Each row of a before or after table is a point. One or more steps were done to the points. Then noise was added and the rows were shuffled. The steps act on columns, c1 being the first. Name the steps. A step turns or swaps two columns, mirrors them in a line or flattens them onto one, adds a multiple of one to another, or multiplies or shifts one. Angles are multiples of 10 degrees, from the lower column toward the higher: turns from -170 to 170, lines from 10 to 170 but not 90. Use the fewest steps. Two steps may share a column if one is a turn and the other turns, adds or multiplies; they go together, in the order done. Otherwise the lowest column goes first.
(in the rows, 128 means zero)

Before (14 x 2):
[[148 167]
 [127 131]
 [145 166]
 [142 114]
 [ 87 126]
 [143 163]
 [ 74 142]
 [108 144]
 [133  96]
 [143  78]
 [121 127]
 [124 131]
 [158 167]
 [ 68  82]]
After (14 x 2):
[[ 98 145]
 [144  96]
 [146 165]
 [ 82  81]
 [142 110]
 [158  75]
 [130 169]
 [138 167]
 [123 129]
 [128 129]
 [123 128]
 [ 87 130]
 [133 163]
 [ 70 142]]
Steps: add -0.3 times c2 to c1

Before (11 x 4):
[[169 144 166 145]
 [115 114 107 107]
 [108 161 168 169]
 [108 169 138 134]
 [112 102 121 149]
 [172 178 144 125]
 [121 148 155 117]
 [177 104 139 155]
 [109  95  86 104]
 [126 193 109 159]
 [ 96 128 167 150]]
After (11 x 4):
[[121 132  61 156]
 [113  78 145 101]
 [164 168 125 152]
 [119 105 134 105]
 [169 159  85 132]
 [107 113 149 147]
 [ 93 166 141 143]
 [101 175 110 164]
 [174 130 156 162]
 [122 162 119 115]
 [105 152  91 131]]
Steps: turn c1 and c4 by 10 degrees; turn c2 and c3 by -70 degrees

Before (9 x 6):
[[128 143 171 144 108 176]
 [113 145 152 163  83 108]
 [ 85 121 166 120  75 100]
 [100 123 117  81 159 113]
 [172 109  80  98 139 133]
 [136 117  94 153 125 195]
 [133  92 126 149 137 163]
 [ 98 130 145 133 113 139]
 [144 146 160 167 139 180]]
After (9 x 6):
[[122 100 157 165 136 165]
 [145 124  78 131 112 229]
 [146 143  84 113 154 227]
 [118  82  98 157  69 149]
 [109 174 183 137 127 179]
 [ 96 135 123 107 151 214]
 [130 100 110 133 115 186]
 [119 139 144  85 134 245]
 [144 114  95 106  97 159]]
Steps: swap c1 and c2; add 0.5 times c4 to c5; turn c3 and c4 by 150 degrees; shift c6 by 50

Before (13 x 9):
[[179  83 134 127 119 143 115 155 151]
 [135  99 156 151 127 150 149 130 137]
 [ 79 187  78 133 133 152 133 143  46]
 [122 132 144 113 146  79  91 155  76]
 [134 112 131 149 155 124 124 117 161]
 [ 99 148 142 118 103 107  75  96  90]
 [164  95 128 129 140 140 135 130 147]
 [ 93 122 123 158 102  88  81 146  92]
 [154 110 177 165 124 143 139 112 126]
 [135 116 150 147 137 128 141 140 145]
 [111 140 121 108  93  67 124 138  97]
 [ 88 138  61 145 146 140 154 106  24]
 [103  86 156 121 132 147 132 130 130]]
After (13 x 9):
[[120 125  96 133  82 101 156  90  85]
 [111 116 123 123 118  60 138 123 100]
 [187 161 129 131 143 133 155 116 151]
 [157 124 104 112 148 152 133 151 146]
 [174 150 134 134 128 144 131 136 145]
 [120  94 121  83 121  94 146  82  91]
 [ 56 101 148 132 139 149 141 132  33]
 [155 149  81  96 141 149 113 137 143]
 [101 108 103 127 134  93  96  75  98]
 [142 131 111 114 121 140 142 140 152]
 [161  90 102 139 137 140 132 133 139]
 [144 129 135 116 102 150 117 124 159]
 [104  93 157 117 121 152 105 153   5]]
Steps: turn c1 and c2 by 70 degrees; mirror c3 and c9 in the line at 80 degrees; turn c5 and c6 by -140 degrees; turn c4 and c6 by 160 degrees; swap c7 and c8
